Each row of a before or after table is a point. One or more steps were done to the points. Then noise was added and the rows were shuffled. The steps act on columns, c1 being the first. Name the steps. A step turns or swaps two columns, mirrors them in a line or flattens them onto one, adds a multiple of one to another, or multiplies or shifts one. Angles are multiples of 10 degrees, from the lower column toward the higher: turns from -170 to 170, lines from 10 to 170 but not 90. Use the fewest steps. Two steps may share a column if one is a turn and the other turns, adds or multiplies; they go together, in the order done. Otherwise the lowest column goes first.
In the rows, 128 means zero.

Before (14 x 3):
[[ 60  91 179]
 [108  79 110]
 [182 131 191]
 [124 166 121]
 [188  83  85]
 [130 179 183]
 [ 81  94  90]
 [187 117 115]
 [ 64 160  83]
 [ 75 166 129]
 [117 155 165]
 [123 101 132]
 [132 117 151]
 [182 177 132]]
After (14 x 3):
[[175 149  89]
 [170 136 179]
 [190 152  57]
 [250 114 188]
 [119 190 138]
 [242 181  95]
 [126  74 123]
 [141 113 176]
 [185 100  99]
 [182 146 146]
 [243 107  84]
 [195 152 123]
 [249 122 144]
 [134 109  97]]
Steps: shift c1 by 60; turn c2 and c3 by -120 degrees

Before (8 x 8):
[[136 134 153  94 169 115 127 125]
 [171 132 146 153 122  92 138 106]
 [152 155 137 108 133 167 158 129]
 [136 135 146 118 194 126 133 162]
 [112 141 130 135 116 109 171 133]
 [139 119 116 108  99  93 165 143]
 [151 124 112 143 186 123 155 125]
 [134 112 143 133 179 125 174 143]]
After (8 x 8):
[[156 125 134 141 180 162 202  73]
 [120 142 146 118 200 133 142 110]
 [144 117 126 108 108 152 243  93]
 [137 163 155 107 141 207 187  81]
 [144 146 173 152 110 112 171  55]
 [118 114 143 133 178 196 249  92]
 [110 142 151  92 186 115 133  74]
 [118 136 116 134 114 175 249  81]]
Steps: turn c1 and c3 by 50 degrees; add 0.3 times c3 to c2; add -0.5 times c4 to c5; multiply c7 by 3; turn c6 and c7 by -30 degrees; shift c8 by -50

Before (10 x 11):
[[ 97 178 139 151 162 143 146  69 137 149 186]
 [170 171 117 116  60  56  87 133  85 133  98]
 [102 150 199 123 106 102 138 131 122  92 182]
 [182 151 112 182  43 162 111  92  93 126 186]
 [110 191 144 161  67 118 197 126 224 118 121]
 [ 92 114 120  94  89 127 125 113 131  86 133]
 [161 127 140 171  71 113 154 141 185 199 208]
 [ 71 147 107 119  89  79  87 116 114 145 170]
 [138 100 140 154 114 105 127  65 159  85 169]
 [118 160 129 146  74 140 105  99 184 159 141]]
After (10 x 11):
[[128 192 223 127 146 183 158  66 153 161 141]
 [187 156 173 133  88 183 135 132 120 109 101]
 [128 187  82 164 131 100  80 136 102  60  58]
 [126 171 167  81 160 139 118  98 170  77 144]
 [136 208 152  49 119 121 214 124 191  66 119]
 [147 124  89  87 200 208 176 139 188  74 114]
 [131 157 105 180 129 184 137  93 164  43 164]
 [ 92 151 189 137 147 171  81 117 115  87  80]
 [140  92 187 106  84 167 141  63 161 111 106]
 [107 112 173 116  85 137 106 115  97  90 128]]
Steps: turn c1 and c3 by -70 degrees; add -1 times c8 to c3; multiply c2 by 1.3; add 0.5 times c4 to c7; turn c4 and c9 by 70 degrees; swap c5 and c10; swap c6 and c11

Before (14 x 14):
[[141 124 151 148 142 115 164 128 134 128 134 123 140 109]
 [134 131 120 100 111 132 152 107 145  98 150 125 129 114]
 [121 121 111  99 111 134 142 130 156 133 113 151 143 155]
 [129 124 150 130 140 126 126 118 188 103 163 138 124 171]
 [145 111 106 151  80 138  99 124 162 160 131 132 149 156]
 [ 87 136 103 143 135  68 157 105 169 106 179 132 146 142]
 [125  47 119 170  98 129 154 115 160 128 135 122  68 113]
 [ 56 117 131 123 110 106 144 128 180 116 139  89 120 110]
 [135 133 141 118 125  84 107 137 102 117 116 138 152 125]
 [150 130  85 107 145 123 124 119 160 108 116 126 134 112]
 [131  68 153 103 142 127 145 122 110 139 136 106 126 110]
 [127 118 110 106 128 140 119 104 167 153 128 128  51 111]
 [113 128 111 130 146 144 134 112 122 105 133 136 141 111]
 [141 133 150 110 140 104 155 121 114 106 149  97 144 249]]
After (14 x 14):
[[ 88 129 102 111 138 101  98 121 171  64 185 131 129 118]
 [ 93 123 152 118 141 124 150 133 135 114 135 145 147 146]
 [142 144  88 150 146 123 143 110 163 117 122 122 136 140]
 [112 113 119  92  99 204 150 126 163 103 138 150  71 136]
 [111 111 154 144 144 182 135 127 111 108 134 112 127 157]
 [114 151 112 135 149 133 109 110 123 132 139 139 130 140]
 [151 106 112 154 127 137 151 104 164 150 135 125  59 140]
 [155  99 108 105  81 144 121 124 158 147 134 129 148  97]
 [ 97 134 133 121 109 127  74 129 180 101 134 107  97 165]
 [135 149 152 119 140 130 134 129 189 118 165 119 126  86]
 [104 156 119 153 113 132 140 114 144 125 156 116 128 145]
 [110 122 117 158 115 132 118 126 156 134 114 116 135  95]
 [148 127 142 141 129 107 117 131 104  92 114 133 154 123]
 [107 139 149  93 141 116 143 124 118 103 151  46 145  38]]
Steps: turn c1 and c13 by 20 degrees; turn c1 and c7 by 70 degrees; turn c2 and c6 by -70 degrees; turn c2 and c10 by 70 degrees; turn c12 and c14 by -150 degrees; turn c4 and c12 by 150 degrees; turn c8 and c11 by -20 degrees
